Rows are points. The window is the flat piece filled in between its corners: a triangle in 3 columns, a solid with four corners in 4, and so on. A path goes straight from each point to the next, and from the last back to the first. After which points does the path pass through the window?

Window (3 x 3):
[[-51   4  -1]
 [  4  95 -11]
 [ 20  -1  -5]]
Path:
(1): [51 62 20]
(2): [13  4 11]
(3): [ 19  -1 -54]
(4): [  1  88 -41]
(5): [ 2 84 13]
(6): [11 64 29]
(7): [  4  61 -37]
(8): [-15  53 -32]
(9): [-20  66  45]
(10): [-52  22  27]
(11): [-60  18 -24]
(12): [-32 -14 -27]
(13): [-24  -2  46]
(14): [ 13 -28  26]
(15): [ 13 -24 -35]
(16): [ 43  47 -51]
Through the window after points: 2, 4, 6, 8

Window (4 x 4):
[[ 88  21 -24   1]
 [-45  47 -15 -10]
 [-52 -25  54   8]
 [-60  53  46  -6]]
Path:
(1): [-67   6  38  72]
(2): [-80  23  18  51]
(3): [-70  19  23 -25]
(4): [-23  18  23 -46]
(5): [-31  37   2  30]
(6): [-58  51  39  50]
(7): [-52  48  43 -35]
(8): [-85  16  34 -30]
(9): [-81  26  14  59]
(10): [-27  12  29  28]
(11): [-27  -1  41 -49]
(12): [-57 -11  45 -56]
Through the window after points: 4, 6, 10

Window (6 x 6):
[[ 95 -29  62  45 -34  -7]
 [ 20  35 -32  22 -21 -31]
 [-43 -29 -31 -12 -16 -12]
 [-72   9  24  -4  -5  -9]
 [-19 -19  11  -5  29  -5]
 [-15   0 -10 -41 -12   0]]
Path:
(1): [-38 -26  19 -27  -4 -52]
(2): [ 20 -24  39  11 -10 -62]
(3): [22 -6 28 43 -9 40]
(4): [-14  11   2  -1  -6  32]
(5): [ 10  -8  27 -34  -7 -57]
(6): [ 18  -9   2 -18 -11 -24]
(7): [ 16   0 -11   2 -11  18]
(8): [-33 -22  -2   0  -2  37]
Through the window after points: none

Window (9 x 9):
[[ 17  10  -1 -26   0  32  -2  11  -2]
 [ 16  -9  56 -18   8 -95 -19   3  -1]
 [-22   4  18   2 -45  39   2 -32   6]
 [ -5  13   2   9  13  16   6 -23  -8]
 [-11 -20  18 -20   3 -34 -34 -25   2]
 [ 22 -31  15  10  10  22  -2  -3 -18]
 [ 35 -10 -34  25   4  -2 -32  58  -3]
 [-23   7  19  -3   5  11 -26  30   6]
 [-32 -16  -8 -26 -29  24  58  19  -5]]
Path:
(1): [-19  -9   3 -20 -19   5  19  11 -24]
(2): [-10 -22   4 -10  -6   7  34   0  49]
(3): [ -6 -10  -1  -3  -3  12  14  10  19]
(4): [ -7   5 -11  -1 -23  15   2   9 -53]
(5): [  5 -10  16 -16   8 -31 -13   9 -20]
(6): [  7 -23  19 -13  18 -31  -1  10  13]
(7): [ 11 -15  12  -4  19 -19   5   6  21]
(8): [  2   5  13 -10   9 -25 -13   7 -37]
Through the window after points: 1, 3

Window (11 x 11):
[[ 32 -13  22 -15  62  40  -1  40 -42   2 -42]
 [ 84 -15 -95  35 -31 -32 -13   4   3 -30 -18]
 [  3 -38  23   4  23  27  10 -69  19  14 -13]
 [ 15  60 -15 -41 -43  -6 -18 -20 -24 -72 -28]
 [ 41 -44 -30  10  33  -2  66 -26 -16 -49  -1]
 [ 17  34   2  44 -63 -39 -18 -32 -40 -30 -22]
 [ -2  -7  73  -7 -18 -36 -27  -4  -8 -30 -24]
 [-41 -21 -44  25 -21   9  12 -32  12 -84   9]
 [-36  -7  58  -7 -29  49  22  39  50  46 -12]
 [-11 -62 -17  -3 -30   0  18 -35  -9  25  -9]
 [-36  24  13 -17   8 -10   5   0  15  15 -12]]
Path:
(1): [  5 -20  12   2   5  16  -2 -39   6  -1  21]
(2): [ 17 -16 -11   2 -16   1  -2  -7   0   0  20]
(3): [  5 -21 -23  10 -24  -5  13  -3  11   1 -44]
(4): [ 20  -9 -42  22 -17 -21   6 -22   5 -30 -89]
(5): [ 34  -5 -14  -4 -24  -6 -12  -1  -8 -21  34]
(6): [ 16 -25  -7  11  -1   5  14  -7  -3  -7  15]
(7): [ -5 -38 -17  23  -9  -4  27 -14  23 -13 -84]
(8): [  4   0  11  16 -30 -15   0 -15  -8 -29 -68]
(9): [  1   2  30   3 -11 -15 -20  -8 -22 -19  55]
(10): [ -8  -4   3   9 -32  -9  -3 -33  -1 -15  16]
(11): [ -9 -10  -1  15 -40 -20  14 -34  13 -16 -41]
(12): [ -6 -30  12   5   3  16  21 -40  16   4 -44]
Through the window after points: 2, 4, 8, 12

Window (12 x 12):
[[  8 -14  16  13 -16 -12  11  10  22  -8  -4 -10]
 [-13 -12 -12 -17  -9 -11   2  -3  17  22 -24   0]
 [ -9  -4   9  10  29  -7  50 -20 -14 -13   8   1]
 [-32 -54  12   4  -4  18 -26  24   0 -32 -34   1]
 [-18   3  17   4  45 -43  -5 -14  13 -17   5 -16]
 [  2   5  18  23   6  -3 -14 -19   4  29  15 -16]
 [-10  23 -14  -6   1  13  -1   8  24  15  16 -13]
 [-22  20  44 -24  23 -25  17  -8 -18   0   3 -11]
 [ -8  12  -5 -12   1 -10 -25 -35  -5 -26  24 -10]
 [ -9  25 -21  21 -31  22 -29  46 -95 -22 -26  28]
 [-17  -3   5   1 -11  18   5   2  25  -7 -57  -9]
 [ 46   4   7   4  14  12 -14   7   1  21   7  -6]]
Path:
(1): [-13 -18 -19  -6  -5   1   4   4   0   5 -15 -53]
(2): [-10   7  15  -5  -1  -5  -8  -6  17   5 -15  36]
(3): [-11   4   8  12  -1   8 -11   8  -5  -9 -20  32]
(4): [-11  -7   1   1  -6   9  -5   9  -8  -7 -25 -17]
(5): [  1 -23 -10   4  12   8  -3   4 -10   1 -16 -43]
(6): [-10  -1  35  -2  -3   0 -18   9  10  -7  -3  40]
(7): [ -1   8   8   2   9  -6 -10  -7  10 -13   7  21]
(8): [-18  -5  -7 -11   3  -3 -12 -19 -16 -10   5 -51]
(9): [-25  -9  -9  -3   7  -9  13 -10 -17  -6 -10 -57]
(10): [-22   4  15   3   3 -12  -4  -6  11  -4 -12  26]
(11): [-15  12  19  -7  -2  -7 -16 -16  13 -11  22  38]
(12): [ -2  -5 -19   0   6   0 -14 -17 -26 -20  -9 -57]
(13): [ -1 -14   0  -9   9 -11   2   9 -25  -8   1 -35]
(14): [-13  -1  25  14  12  -2  -8  -6   7  -6   8  27]
(15): [-13  13   9   6  -3   7  -8   7   8  -6  -1  38]
(16): [ -1   5 -10   1  -6   5  -3   8 -11   0  -9 -33]
Through the window after points: 1, 3, 5, 7, 11, 15

Window (14 x 14):
[[ -7 -28  35 -42   0  33  10 -12  13  17   2 -44  66 -36]
 [-61  11  42  44 -36  21  -2  77 -48 -40 -60 -29   3 -13]
 [-14 -47 -50  16 -24  54  26 -19  49 -41  -9  39  31   4]
 [  4 -11 -26  -9 -26 -90 -27  83 -21 -12  17  21  51   2]
 [-32 -21  54  -9 -40  15  -4  43  35  39 -34  42 -36  -6]
 [ 35  39 -69 -13 -80 -35 -56 -26 -25 -29  22  32 -59  12]
 [ 24  65 -44  -7   8 -32 -65 -29  10 -36  16  19  38   6]
 [ 71   3  58  30  19  48 -27  28 -17 -11 -27  33 -41  -6]
 [  3  67   2  -1  -4  48  -8 -25 -67 -45   2  44  51 -16]
 [-17 -40  -8  82  20  28  21  -6  34  84  18 -22 -15 -10]
 [ 15  51  31   4 -41 -43   5  44  41 -63  71  71 -14 -21]
 [ -9  73 -24 -24 -27 -62  25  67 -14  24 -12 -27  -3 -24]
 [  3  -1  29  87  14 -95  20  21 -39 -26 -43   4  46  29]
 [ -7  21  26 -23  42 -59  -2  44 -15 -32  43  24 -27 -11]]
Path:
(1): [  0  10  11  -4 -10  -5  24  45  30  12  18  -5  -9  73]
(2): [ -3 -15   6   9 -16 -34 -23  25   5 -18 -21  10   0 -90]
(3): [ -7  -8  10  22  -8 -12  -7  19  -1   6 -17  27 -12 -51]
(4): [-13  12  31   7 -20  15   8  45  24  20  17  -3  -7  61]
(5): [  6  29   4 -14 -11  -4  -6  29   8   6  19 -18  23  38]
(6): [  2  11  -5  12   3 -26 -10 -11 -10 -19 -21  27   9 -89]
(7): [  3  -1   2  24  16 -42 -25 -12 -19 -29 -29  30   6 -78]
(8): [  9  33  18   8 -10 -19   6  38 -15 -21  24  18   3  42]
Through the window after points: 3, 5, 7

Window (14 x 14):
[[ 16 -14   0 -25   1  12  -7 -49  48 -11 -13  20 -17  24]
 [-29 -18  24  -8 -24 -21   6  57 -41 -30  38   0  67   2]
 [-40  42 -29  72   3 -56 -23  44  38 -59 -31  18 -25  15]
 [ 13  19   8  -2 -18  -9 -21  20 -47 -27  38 -16  -9  17]
 [-62  25  18  34  -4  -4 -29  10   9 -23 -15  33 -46   7]
 [ -6   0 -13   1 -60  52 -13  36 -28 -36  41 -17  23  28]
 [ -7 -29 -35  23  49  15  -6 -35  22  31  -9  -9  10   8]
 [ 26 -20  -8  32  38  20   6  12  38  33 -47  24 -17  20]
 [-43  49  16  14  46  -7 -28  36  27 -54 -21   9  -3  10]
 [ 31   8  -4   8 -40  54 -37 -42 -42 -16 -13  36  23   8]
 [ 19  27 -28 -17  -1  33   4 -53  31  63 -37  22   0  22]
 [  3  10  37  32 -29  24  25   6 -33 -27  52 -10  49  14]
 [ 20   1   6  14  12  19 -51 -29  58  50 -13  20  11  22]
 [-35  30  23  31 -17 -16 -37  11  21 -37 -61 -23 -21  13]]
Path:
(1): [-19  10  -1  19  -2  12 -16  -1  -1 -13 -20  19  14  69]
(2): [ -8  11  -6  15   0  16 -14  -3  21  -6 -16  12   4  -9]
(3): [ -7  19   6  26  -7  13 -20  20  14 -10   0   1   3 -40]
(4): [-20   9   5  21  10   8 -18   7   1  -5 -15  15   8  79]
(5): [  3   7   6   4   9   2 -24  -6  -8   1 -18  21   9  89]
(6): [ -5   6  -5  11  -9  13 -20  -3  18   0 -19  12  -2 -17]
(7): [ 22   8  -5  17  -6  20  -5   5  25   0 -20  15 -14 -33]
(8): [-14   2  -9  15  23   7 -20 -23   4  25 -26  18  13  95]
(9): [-28  10  13  24   4 -12 -15   9   5 -15 -15  -2   7  44]
(10): [-19  16   9  15   1   1  -8  21  21 -21  -8  -6  -3  -8]
(11): [  2  10   5   6 -15   9 -13  22  14 -16   3  -3   5 -48]
(12): [-17   8  13  22  -4  -2 -11  -1  -8  -8 -10   3  17  58]
(13): [ -8   9  -3  10   7   0 -19   6   4 -17 -11  12   7  51]
(14): [  8  26  -4  30 -14   3 -16   8  17 -11   8 -10  -4 -62]
(15): [ 15   3  -6  -9 -10  21 -11 -11  31  -7  -6   7 -13 -24]
(16): [-18  -2   5   9   3   1 -11 -21  13 -14 -11  21   2  71]
Through the window after points: 7, 11, 15

Window (14 x 14):
[[ 70 -20 -22   1 -15  19  62  71  10  18  18  -5 -26  16]
 [ 11 -31   8 -73 -48 -47 -51  14 -39  -5  21   6   4   5]
 [ 92 -17 -23   0  15  18  38  -3  32   2  61   4  25  13]
 [ 10  52 -24  51  21  58 -76  10 -58  25 -25  38   2   8]
 [ 17 -43  15  -5  53  17  71  25  25  30  44  -7 -14   2]
 [-12  18 -21  43 -21  74 -90   4 -57 -33  21 -18 -28   0]
 [ -7  34 -18  31 -14  40 -89 -14   1 -27 -26  45 -61  -5]
 [ 19 -85  23 -57 -68  14 -36  29  13  38  44  32  13  31]
 [ 64 -46  38  30  23  16  50  45  27 -24  -2  -4  28  15]
 [ 54 -28  26  13   9   6  57  43 -11 -15  71  54 -10  27]
 [ 25  -6  41 -89 -38  -7 -78  64  20  10  63   3   3  34]
 [ 29   4  15 -24 -10  49  80  15  13 -11  19  14  20  32]
 [ 11 -19 -37  41  22   9  80  59  42 -15  39  21  38  14]
 [ -8  57  11  79 -39  19 -60 -16 -22  20   3  -2 -25  10]]
Path:
(1): [ 36 -17 -14   1  12   1  24  12  -2  -7  30  -7 -11  78]
(2): [  6 -28 -21 -16  20  -5 -15  19   4 -13   6  -3 -33  95]
(3): [ 26   4   9   5 -44  15  -8  27  -9   1  31  32  24 -70]
(4): [ 40   2  11   0 -15  44  17  31   0  -3  30  27  12 -23]
(5): [26 -5 -3  7  5 25 15 11 -7 -6 23  9 -1 46]
(6): [ 35 -16  -2  -9  -7   6  14  24   8  -7  22   4  -2  41]
(7): [ 35 -16  19  12 -19  45  35  41  16   2  40  25   6 -68]
(8): [ 28   6  21  -3 -27  17 -18  34   6   5  36  14  -2 -16]
(9): [ 18  -5   0  -4  -7   3 -31  27  -8  13  23  -6 -18  86]
(10): [ 42 -35  -8 -21  16   8  17  28   7  -7  24  16   7  67]
(11): [ 47 -20  15 -24 -13  26  21  44   2  -5  49  23  10 -36]
(12): [ 10  -5  19 -16 -31  30  -4  47   1   9  40  35   4 -33]
(13): [ 21 -19  -2   7   2   6  -7  27  -7  -9   9   2  -8  68]
(14): [ 24 -23 -18  -8  15   5   0  30  -1  -9  19   6 -26  89]
(15): [ 35 -22  20 -11 -17  34  21  32  11   6  41  30  34 -68]
(16): [ 32  -1   9  15  -7  37  33  28  22   6  36  27  21 -33]
Through the window after points: 2, 4, 8, 16

Window (14 x 14):
[[ 19  27  19  46 -32  10  53  22 -54  28 -61  13  22  32]
 [-15  23  27  42  -3  41   1  -5 -14   5  22   7   9  62]
 [ -6 -38   9 -23  24  44  58  16  27  13 -37 -30 -12 -30]
 [ -8  26 -13  56  -1  16  38  29 -31   9  22 -38  21   8]
 [ 21   8   5  44  27  14  -9  21 -32  24 -58 -27  53  34]
 [  6 -21 -43  34 -61   5 -26  -3   9 -16  61  -1   7  47]
 [ 36 -36  27 -47  11  34  27  27 -23  -4  29 -34   2 -16]
 [ 10  31 -57 -13 -18  34 -29  25  17 -15  72  32   4  21]
 [ 27  -2  34 -40  35 -10  68  -2  23  41 -20 -40  39  -5]
 [ 19 -35  66  -3  34   2  54  66  25  53 -29 -16  25 -28]
 [-21 -39  -8 -45   8  18  -4 -10  -6  28  54   8  39 -44]
 [-12  51  81  -1   0 -43   8  30  23  -5 -79 -40 -28 -22]
 [ 18   8 -35 -17 -58  62 -49 -12  28  31  95 -16 -16 -13]
 [-11  20  10  23 -40  44  19  33 -11  -6 -11 -20  72  36]]
Path:
(1): [ 29  10  12  38  11  44   3   6   0   6  -5 -10  25  -9]
(2): [-12  -7 -14 -25   2 -14  12  42 -31  23  -6 -27  28  44]
(3): [-11  -1  -5   3 -11   1  25  45  -9  43   5 -38  19  14]
(4): [ 5  5  6 21  4 31 20  7 -6  0 21 -9 17 -9]
(5): [ 33   1  21   3   5  45  37   5  15 -27  15 -21  28 -32]
(6): [ -9   9  19 -19   3  -7   1  36 -20  53 -17 -17  -4  24]
(7): [-33  -7  12   0 -30   0  17  26   9  37 -18 -33 -13  33]
(8): [ 50  53  29  42  39  31  18  13 -20 -38  15  -4  45 -41]
Through the window after points: 1, 3, 7

Window (14 x 14):
[[ 48 -13  29   2 -22  68 -95  46   0  85  49  -7 -10 -42]
 [-18  -8  27 -32   3 -25  78 -29  63  30  13   6  14   3]
 [ 84  -5 -15 -38 -26  57 -33  21 -13  31  46 -26 -23 -14]
 [-11 -15  39 -36 -15  -9  26   4 -12  -3 -36  32  18  38]
 [  2 -34 -16  25 -44 -38 -42 -28  17  16 -12 -28   1 -17]
 [-15  56 -10 -28  15 -45  41 -14 -11  34 -43  35   0   9]
 [ 83 -20  -1  19 -86  42 -28  70  19  75   6  -6  14 -16]
 [-49  25  -6 -23 -25 -35  49  22  10 -28   3  35   6 -15]
 [  4 -50 -46  84  24   2 -14 -26  28  -4  -4   9  25 -11]
 [-37  45  10   9 -20  -3  40  -6   5   8   2 -15  -4  50]
 [-29  44  22 -33 -30  -3  67 -56 -33  17  12  35  36  -4]
 [-17   9  25  24  21 -57  51   1 -55  -1 -15 -16  12 -16]
 [-26 -66 -50  22  -6  18 -16  20   7  48 -35 -46  40 -29]
 [-15  11  15  17 -17  12  39 -24 -35   8 -26  17 -66 -25]]
Path:
(1): [-18   7 -14   1  -5 -26  26  -1 -13  40 -12  23   3  10]
(2): [  1  33  -2 -17   5 -12  19 -11   9  12 -38   4  11  -9]
(3): [ 15  29  10  -5  -1  30  20 -12  17  11 -22 -24  11 -23]
(4): [-13  -8   1  14 -22 -10  24  14 -29  35  15  32  -3  10]
(5): [-16 -32 -15   9 -42  -3  10  35 -11  56  19  23 -13  12]
(6): [ 40  35   6   0   4  16   2 -21  22   1 -48 -43  44 -25]
(7): [ 28  24  52  12  -5  15   2   8  26  -5 -25   0  22 -34]
(8): [-19 -45 -49  -7 -46   9  -1   4 -32  69  49  -6 -25  29]
Through the window after points: 1, 5

Window (14 x 14):
[[ -5 -18 -12  14  35   9  44 -17  12   8 -55   8   9  13]
 [ -7  31  -8  25  -9  55  43 -13  26  24 -30 -22  23 -21]
 [ 11  19  -9  -4  -1 -55 -43  18 -12 -49  -8  56  42  18]
 [-35  22 -95   5  19  22  20  11  54  34  31 -14  31  15]
 [-33 -17   0 -24  19  28 -70 -32   3 -30 -20  63 -22 -22]
 [ -7 -18  58  24  65 -12  -7  -3 -30  -6  43  21 -25   8]
 [-15  21 -14   6 -36  66  76  27  18 -28   7   1  -5  13]
 [-31  -5 -34 -11 -90 -33 -17  -3  46   4 -35  -4   5   3]
 [-58  57 -28 -41  29 -23  44 -11  54   8  50 -21   1  25]
 [ 91  36   5 -69   6 -18 -12  36  42  15  35 -47   1  29]
 [-58   8 -16 -20 -12 -26 -18 -18 -33 -23  13 -23 -34   2]
 [-29  20 -37  24  15  19   7 -33  20 -24  39   5  24  50]
 [  9  14  13 -42 -41 -49  39  -7 -30  19 -12  36  38  34]
 [ 51 -57  34  -8 -13  -9  33  12   2 -11  11 -71  38 -27]]
Path:
(1): [-11  -4   5  -7  12   8  11   9  14   8 -22 -17  18  18]
(2): [ 24  -3 -60  10 -35 -23  48 -39  31 -12  13  12  -3 -32]
(3): [ 15  -6 -45  28 -13 -35  28 -47  14 -26   3  20 -10 -30]
(4): [-11  -2  22 -22  18  13   7  26  10   4  17 -31  32  31]
(5): [-37   7  22   8  30  27 -28  32  25  22  -6 -27  37  49]
(6): [ 11  26 -43 -18  10 -13  56 -40   1 -26  30  26 -16 -25]
(7): [ -1  26 -49  10  29  -4  36 -29  15 -15  34  14  -2  -7]
(8): [-38   9  23 -25  23  36  -6  29  21  15   7 -25  33  56]
Through the window after points: 1, 3

Window (14 x 14):
[[-11 -26  42  33  24 -63 -22  45 -39  43  24  21  95  32]
 [  5 -27 -17   5 -19 -16  36   1  60 -50   4   4  11  -7]
 [-52  28  38 -25 -21 -28  25   8 -18  36  24 -17  63  -7]
 [ 20  70 -43   1  66  11  48  15   6 -25 -13  37 -68 -22]
 [ -2 -19 -51  44  -3  -6  55 -32 -33 -54 -15   0 -51 -49]
 [-49  -3  56  24 -38 -45  -8  73 -23 -45  10 -33  45  17]
 [-59 -23   3 -26  18 -11 -47  35 -27  -7  12 -49  74  43]
 [  4  26  -4  20 -42 -51 -21  39 -22  38  -8 -47  64  41]
 [-25 -18  -8  42 -28  43 -16 -13  25 -34 -40  39 -49 -37]
 [  5 -46 -20   3 -24  42  61  33 -15 -20 -31  27 -47   3]
 [ 62  24  -1  -2  28  79   6  -9 -15 -42  48 -13 -59 -27]
 [ 43   7  19  20  67  76  39  -4  11 -31 -42 -42 -43 -42]
 [-12  -7  17   7  34   0   5  17  21  19  35 -53 -62  -3]
 [-21 -38  55 -40 -53 -68 -24 -10 -18 -40 -33 -20   6  26]]
Path:
(1): [-25   5   9  31 -17   7  24 -40   7 -34 -18 -11  -9  56]
(2): [ -7 -28  19 -14 -27 -22 -21  29 -11 -19 -20   0  -7 -29]
(3): [ -3   1  -1 -19  12 -16  -2  50 -23   5 -15  -6  -2 -45]
(4): [-31  -6  21  24  -4  -6  23 -10   8 -12  -5 -18  16  31]
(5): [ -9  -1  17  25   9  15  27  -9   0 -31   8   4 -12  33]
(6): [ -6 -12   7   0   0  -2   7  21  -5 -27   6  -7  -1 -34]
(7): [  1 -21   8  -1   8 -27  -3  39 -16   5  -1   7  33 -16]
(8): [-22  -5  33  54  -1 -15  25  -2   6 -17  21  -6  31  63]
Through the window after points: 1, 7
